Every row gives one point. To make a cloud, some directions were put in groups of two or more. Within a group, all points are equally far from the middle, so they leave a hole (a ring in 2 directions, a hollow ball in 3). The other directions are filled evenly. Then the cloud was stretched, turned, moved and blurred a little. Count the holes, and give their numbers of directions, smallest first.

Cloud (20 x 3)
[[  6  48  24]
 [-36 -15 -50]
 [-11  38  24]
 [ -1   5  15]
 [ 12  36 -23]
 [-24 -16  37]
 [-38  -8 -36]
 [-12  72   6]
 [ -4  39  21]
 [-33  29   1]
 [ 21   3  31]
 [ 39   8 -43]
 [ 13 -48   5]
 [-13  14  30]
 [-46 -14 -53]
 [ 35  10  46]
 [-17  18  -9]
 [ 14  28 -53]
 [-31 -18 -31]
 [  5  -7  33]]
Holes: 0

Cloud (27 x 4)
[[-33   1  47 -51]
 [ 14 -11 -10 -35]
 [  7  18 -24  20]
 [-16 -28  -2  22]
 [-33  -8   0 -33]
 [-17   5 -52  34]
 [-27 -33  28 -14]
 [ 33 -18 -46  52]
 [-15   3  33  13]
 [ 15  46  -3  22]
 [-27   1  -7 -13]
 [-52 -35  30  -7]
 [ 41 -30   8 -33]
 [-14 -45 -40  -6]
 [ -9 -20  28 -10]
 [ 25  -9   2  60]
 [ 18  14   9  48]
 [ 29  19   4  16]
 [-48 -39 -22  19]
 [ 37 -22 -34  20]
 [ -1  -7 -22 -26]
 [ 30 -49  11  16]
 [-28  52  32  -1]
 [-40 -34  20  44]
 [-11 -41  -9 -43]
 [ -4  46  49  19]
 [ 36 -41  43  38]]
Holes: 0

Cloud (54 x 6)
[[ 43  11  39  19  29  27]
 [ -3   1 -19   1 -38 -21]
 [  7   4  -4   6 -23  -3]
 [ 13  36 -19 -54  -8  28]
 [ 34  15  50  19 -18  57]
 [-10 -44 -22 -35 -22  -5]
 [-46 -27   8   1 -12  -8]
 [ 55 -50  -8 -14  33   7]
 [  2 -37 -57 -18   2  18]
 [-17  -5  20 -21  -6 -51]
 [ 20  37  31 -17  -2 -33]
 [-24  -8 -16  26  -5 -39]
 [  6 -38 -32 -17  -6   0]
 [ 42  37 -22  27 -58  14]
 [ 55 -50  11 -21 -39 -16]
 [ 25 -14  -9  13  -6   0]
 [ 36  46  12 -42  24  -3]
 [ 23  14  18 -30 -48 -43]
 [ 40  38 -25 -32 -15  -3]
 [  3  24 -22  -1 -26 -49]
 [ 16 -34  46 -33   0   5]
 [ -6  55  53 -44  -1 -32]
 [-14 -29  58  27  -1  -4]
 [-18 -25  31 -39   1 -39]
 [-23  -2  19   5  -3 -54]
 [  2  22   0 -11 -51 -16]
 [ 24 -61  23 -20  14  52]
 [ 64   2 -38 -30 -41  28]
 [  4 -36  27  46 -10 -31]
 [ 22  26 -22  21  -9  16]
 [-27 -40 -30  -4 -28  15]
 [ -2  30  18 -41 -63  19]
 [ 59   2  -3 -29 -14  32]
 [ 39   6  38   2 -53  37]
 [ 43  15 -32 -31  28 -43]
 [ 20 -19  24  50  45 -16]
 [  3  22  19 -35  31  28]
 [ 69  44   8  18  11 -25]
 [ 32 -10  30  26  19 -30]
 [ 13  65   5  20  -6 -21]
 [ 44 -31  44  32  -1  14]
 [ 29 -11  -6  25  36  24]
 [ 54  26  -5  29   5  21]
 [-30  -2   2  23  14  36]
 [ 49  28  11   4 -23 -28]
 [ -5 -32  17 -38 -42 -23]
 [ 22  30  60  -3  20 -33]
 [-18 -14 -23 -15  35 -13]
 [ 36  40   6  14 -19  32]
 [ 63   1  40   3  -5 -27]
 [ 45 -39  52 -11  27  37]
 [  2   8 -12 -36 -48  26]
 [-13  -8  -7 -13   2  19]
 [ 49  12  41 -32  10  -3]]
Holes: 0

Cloud (77 x 8)
[[-23   7  14   7   2 -18   0 -58]
 [-19  46   1  40 -11  13  36  -8]
 [-15  33   7  11 -23  66 -25 -15]
 [ 13  45  33 -40  10 -16  -1  -4]
 [ 43  33 -36   9 -18  22  42  45]
 [ 16   9  -3   6 -27   5 -20  21]
 [ -6  10  28 -12  -9  18  41 -46]
 [ 22  12 -60  19  -7  49  16 -20]
 [ -4  77 -23  55   5  -7  30 -47]
 [ 45  43  22  23 -22  31   3 -30]
 [-32   9  31  29  29   0 -18  21]
 [ 25   0  26  14  31  22 -24 -11]
 [ -1 -11 -13 -25  33  33 -13  12]
 [ 65  -2  -2  -6 -18  20  35 -15]
 [ -2  44  -4  45 -35   5  49 -15]
 [ -1  17 -57  24 -24  33 -11  26]
 [ 26  -8  13 -26  24  31 -49 -31]
 [ 28   5  44  25  30  20   9  82]
 [ 34   4 -67  -1   3  27  14 -30]
 [ 33  63  -6  42  18   1  27  36]
 [-18   1  70  51  22  35 -24  16]
 [ 24  44 -20  50  48  46   5  16]
 [ 32  40 -41  19  -3 -20 -41  16]
 [-46  15 -44  22 -34  33  32  48]
 [ 13  38 -32  31  46 -12  29  59]
 [ -5 -11  43  53 -28  39  12  11]
 [ 32  44  55  56  18  -7 -22 -15]
 [ 26   8  15 -36  20  37 -19  47]
 [-41 -16   3   5  -6   7  -6  50]
 [  4 -29  12  -9  31  24  27  37]
 [ 16   1  47   2   8  54  36  22]
 [ 25   0 -50  35  25  19  10 -16]
 [ 25  30  68 -40  14 -20   4  -6]
 [-50  18 -22  14  -9  -5 -13 -11]
 [ 47 -35   9 -40 -50  16 -27 -16]
 [ 40  44 -24  60  -7  13  39 -25]
 [ 20  37  20  48 -10 -29  54  41]
 [ 43   8  29   6  24  22  46 -40]
 [ 33  39 -22  -2  -7 -13  16  12]
 [ -5  20 -27  -2  15  30  39  47]
 [-13  33 -11  16  16 -22  13 -42]
 [ -9  30 -44  37  37  -8 -12  46]
 [ 15  13  45  -8 -33  10  12  27]
 [  2   3  10  -4  36  35 -26  20]
 [  5  -8 -44  13  -1  32   7 -37]
 [ 38  19  20  51  12 -28 -10  43]
 [ 63   7  46  -5   4  10  -9  16]
 [-13  14  23  28   2 -46  28 -40]
 [ 16  26  -5  35  -4  37 -37   5]
 [ 17 -39   4  33  21  11  18 -21]
 [  0  58  14  30  16  17   5 -13]
 [ -2  25   7  35 -27   8  -1  33]
 [ 49 -13  -6 -13  17   5 -14 -32]
 [  3  -6  22 -56 -36  36  -9  37]
 [ 55  60 -14  22  -1  37  48 -10]
 [-50  36 -20   2   6  28  18  27]
 [ -7   4  38  44  43  19  27 -12]
 [-18  24   1  42  18  -6 -55 -30]
 [ -2  25 -27  57  -1  20  18  -5]
 [ 21  22 -40  28  29  40  26 -13]
 [ -2 -21  31  46  33  26 -26   9]
 [ 35  67  -5  25 -27  -3  -4  -5]
 [ 13  35 -48   3 -26  27 -18  29]
 [  8  70  11  -3 -22  55 -13  15]
 [ 53  47 -21  41  46  46  14  -3]
 [ 64  23  49  -4   3  -7  31  25]
 [-10  46 -28 -46 -25  40 -32  41]
 [-42  19  -7   1 -44  -9 -30  26]
 [ 14 -13  41 -46  31  -3  16  34]
 [ -5   8 -25  18 -11  42 -28  46]
 [ 38  31  18  23  12  18 -27  10]
 [-36  57 -18  35   2  26  13  27]
 [ 61  28  30  17   9   8   1  11]
 [-22  19  17  38  -4 -18 -33 -11]
 [-18  34   6  37 -48  33 -15 -26]
 [ 28   8 -19  16 -17  35  23  20]
 [ 19  46  25 -17   1   9  -1  31]]
Holes: 0
